Each row is a point. To make a cloud, some directions were put in groups of two or more. Within a group, all points are equally far from the middle, so they leave a hole (a ring in 2 directions, a hollow ball in 3). The other directions are filled evenly. Then the cloud was stretched, turned, moved and blurred a little. How many holes are there, and how many directions does each take, smallest first?
In the rows, zero is written as 128.

Cloud (13 x 2):
array([[ 98, 136],
       [166, 154],
       [153, 161],
       [161, 123],
       [132, 158],
       [149, 161],
       [160, 122],
       [126, 156],
       [119, 152],
       [157, 160],
       [ 84, 111],
       [ 86, 118],
       [ 99,  89]])
Holes: 1 (2)

Cloud (13 x 2):
array([[161, 101],
       [ 87, 125],
       [ 91, 110],
       [162, 115],
       [102, 158],
       [142, 152],
       [ 88, 118],
       [120, 162],
       [151, 143],
       [131,  79],
       [108, 160],
       [126, 160],
       [ 89, 143]])
Holes: 1 (2)

Cloud (20 x 3):
array([[ 97, 111, 171],
       [117, 127,  90],
       [115, 109, 111],
       [104, 165, 119],
       [135, 161, 158],
       [111, 122, 100],
       [118, 133, 188],
       [120,  94, 126],
       [141, 140, 181],
       [156, 130, 177],
       [ 98, 123, 132],
       [140, 168, 148],
       [ 96, 123, 141],
       [106, 137, 166],
       [110, 129, 184],
       [163, 172, 118],
       [118, 138, 182],
       [155, 138, 169],
       [150, 127,  99],
       [123, 177, 135]])
Holes: 1 (2)

Cloud (20 x 3):
array([[176,  78, 122],
       [125, 148, 116],
       [131, 119, 180],
       [145, 110, 120],
       [101, 149, 128],
       [109, 148, 140],
       [ 81, 113, 157],
       [111,  85, 152],
       [142, 105, 104],
       [146,  95, 141],
       [146, 131,  99],
       [180, 147, 133],
       [126, 140, 146],
       [ 99, 119, 160],
       [ 84, 114, 154],
       [103, 171, 140],
       [192, 102, 152],
       [178, 101, 166],
       [164, 128, 128],
       [ 99, 113, 114]])
Holes: 0

Cloud (30 x 4):
array([[106, 153, 134,  95],
       [147,  91, 145, 123],
       [120, 157, 131,  84],
       [142, 153, 163, 112],
       [130, 198, 110, 121],
       [126, 161, 139, 111],
       [167, 123, 145, 196],
       [133, 178, 109, 125],
       [132, 146, 109, 179],
       [126, 141, 104, 151],
       [126, 155, 113, 122],
       [105, 106, 159, 122],
       [101,  73, 111, 144],
       [131,  84, 166, 149],
       [101, 137, 100, 133],
       [156,  90, 149, 100],
       [163, 106, 165, 121],
       [168, 133, 165, 129],
       [157, 123, 127,  97],
       [164, 116, 164,  78],
       [145, 112, 138,  76],
       [154, 103, 153, 175],
       [130,  92, 153, 163],
       [ 88, 129,  89, 120],
       [102, 172, 130, 161],
       [123, 125, 167, 113],
       [ 98, 154, 144, 147],
       [101, 133, 120, 134],
       [155, 161, 134,  95],
       [157, 170, 152, 148]])
Holes: 0

Cloud (29 x 4):
array([[118, 147, 131, 131],
       [122, 149,  85, 142],
       [125, 128, 102,  93],
       [ 91, 108, 108, 117],
       [ 98, 145,  96, 145],
       [185, 130,  96, 130],
       [183, 105, 138, 138],
       [145, 106, 155, 164],
       [139, 100, 118,  93],
       [121,  97,  92, 122],
       [165, 123,  90, 102],
       [181, 149, 123,  70],
       [174, 184, 110, 155],
       [119, 155, 143, 107],
       [125, 112, 102, 173],
       [181, 121, 103, 114],
       [145,  85, 135, 154],
       [158, 152, 125, 128],
       [139, 182, 101,  98],
       [128, 129, 102, 167],
       [ 99,  91, 129,  88],
       [130,  74, 138, 117],
       [110,  93, 153, 126],
       [154, 102,  73, 147],
       [116,  97, 107, 114],
       [157, 125,  80, 129],
       [102, 143, 107, 115],
       [140, 166, 112,  95],
       [140, 163, 128, 114]])
Holes: 0

Cloud (46 x 6):
array([[162,  83,  97, 111, 157, 130],
       [124, 145, 156, 176, 116, 150],
       [165,  85, 121, 124, 152, 158],
       [124, 140, 170, 112, 123, 143],
       [126, 140, 145,  81, 108, 165],
       [ 97, 109, 108, 134, 170, 168],
       [ 92, 136,  76, 131, 143, 153],
       [103,  93, 111, 108, 155, 104],
       [146, 123, 161, 108, 131,  98],
       [154,  88,  88, 110, 170, 132],
       [147, 143, 145, 152,  92, 150],
       [170,  94, 100, 122, 155, 123],
       [142,  67, 114, 107, 120, 109],
       [148,  98, 106,  64, 147, 119],
       [123, 155,  87,  66, 148, 114],
       [128, 107, 137,  88, 120, 172],
       [113, 126,  71, 140, 151, 121],
       [128, 104,  90,  83, 185, 137],
       [106, 159, 128, 114, 116,  87],
       [132, 115, 109, 111, 117, 181],
       [164, 131, 121, 133, 103, 109],
       [142, 116, 130,  70, 150, 164],
       [127, 191, 129, 126, 159, 164],
       [157, 113, 142, 147, 119, 172],
       [121,  92, 107, 125,  93, 115],
       [148, 143, 175, 147, 116, 147],
       [122,  96, 145, 101, 120, 162],
       [114, 145, 105,  79, 150, 182],
       [123, 167, 113, 137, 150,  88],
       [ 98, 108,  91, 148, 124, 110],
       [141, 189, 118,  94, 122, 137],
       [115, 122, 116,  82,  89, 123],
       [128, 168, 138, 155, 171, 155],
       [153,  78, 115,  98, 152, 155],
       [109, 157, 149, 123, 161, 140],
       [122, 106, 124, 116,  98, 171],
       [124,  96,  76, 112, 181, 122],
       [111, 113, 129, 103,  95, 164],
       [159, 162, 109, 100, 153, 100],
       [155, 153, 168, 109, 120, 155],
       [161,  72, 109, 104, 147, 135],
       [ 76, 154, 116, 110, 119, 137],
       [154, 145,  96, 135, 165, 105],
       [105, 172, 154, 136, 141, 147],
       [175, 133, 160, 109, 141, 131],
       [ 90, 110, 130, 128, 119, 163]])
Holes: 3 (2, 2, 2)

Cloud (50 x 6):
array([[178, 110, 176, 127, 122, 126],
       [119, 135, 123, 135, 102, 115],
       [180, 147,  92,  92, 127, 154],
       [133, 123,  97, 126,  96, 137],
       [210, 124,  95, 126, 137, 108],
       [ 89, 153,  88, 120, 138, 174],
       [160, 140, 194, 137, 150, 131],
       [184, 115, 164, 155, 164, 122],
       [ 89, 148,  88, 127, 143, 171],
       [189, 116, 120, 104, 100, 127],
       [ 92, 142, 136, 138, 111, 137],
       [170, 144, 111, 158, 143, 148],
       [104, 133, 174, 128, 146, 130],
       [144, 121, 112, 159, 140, 165],
       [116, 157,  87,  84, 109, 156],
       [173, 139, 152,  95, 112, 138],
       [133, 169, 135, 129, 124, 118],
       [148, 146, 175, 102, 133, 131],
       [107, 157, 132, 136, 170, 179],
       [146, 153,  88,  73, 129, 160],
       [ 94, 161, 140, 127, 110, 144],
       [168, 156, 152, 137, 106, 120],
       [ 99, 142, 126, 151, 167, 146],
       [151, 112, 148, 130, 152, 104],
       [165, 150, 116,  90, 104, 150],
       [150, 109, 141, 150, 167, 123],
       [106, 127,  92, 144, 146, 161],
       [147, 135,  70,  89, 147, 127],
       [170, 165, 101, 109, 144, 128],
       [181, 116,  99, 117, 145,  96],
       [151, 143, 197, 149, 154, 136],
       [141, 153, 128,  80, 108, 137],
       [146, 133, 161, 160, 106, 147],
       [133, 109, 143, 148, 130, 168],
       [109, 118, 160, 158, 120, 135],
       [193, 121, 157, 112, 110, 119],
       [141, 170, 144, 143, 130, 124],
       [132, 111, 178, 167, 128, 127],
       [172, 147, 143, 130,  96, 127],
       [104, 155,  75, 118, 140, 160],
       [134, 133,  60,  86, 122, 142],
       [ 92, 137,  93, 123, 117, 163],
       [192, 151, 141, 112, 143, 110],
       [190, 110,  86, 102, 128, 137],
       [ 98, 154,  85, 102, 114, 163],
       [149, 140, 117, 105, 128,  95],
       [157, 105,  89,  96, 141, 142],
       [105, 153,  89,  96, 107, 156],
       [117, 142, 162, 110, 139, 183],
       [ 97, 152, 129, 136, 173, 168]])
Holes: 3 (2, 2, 2)
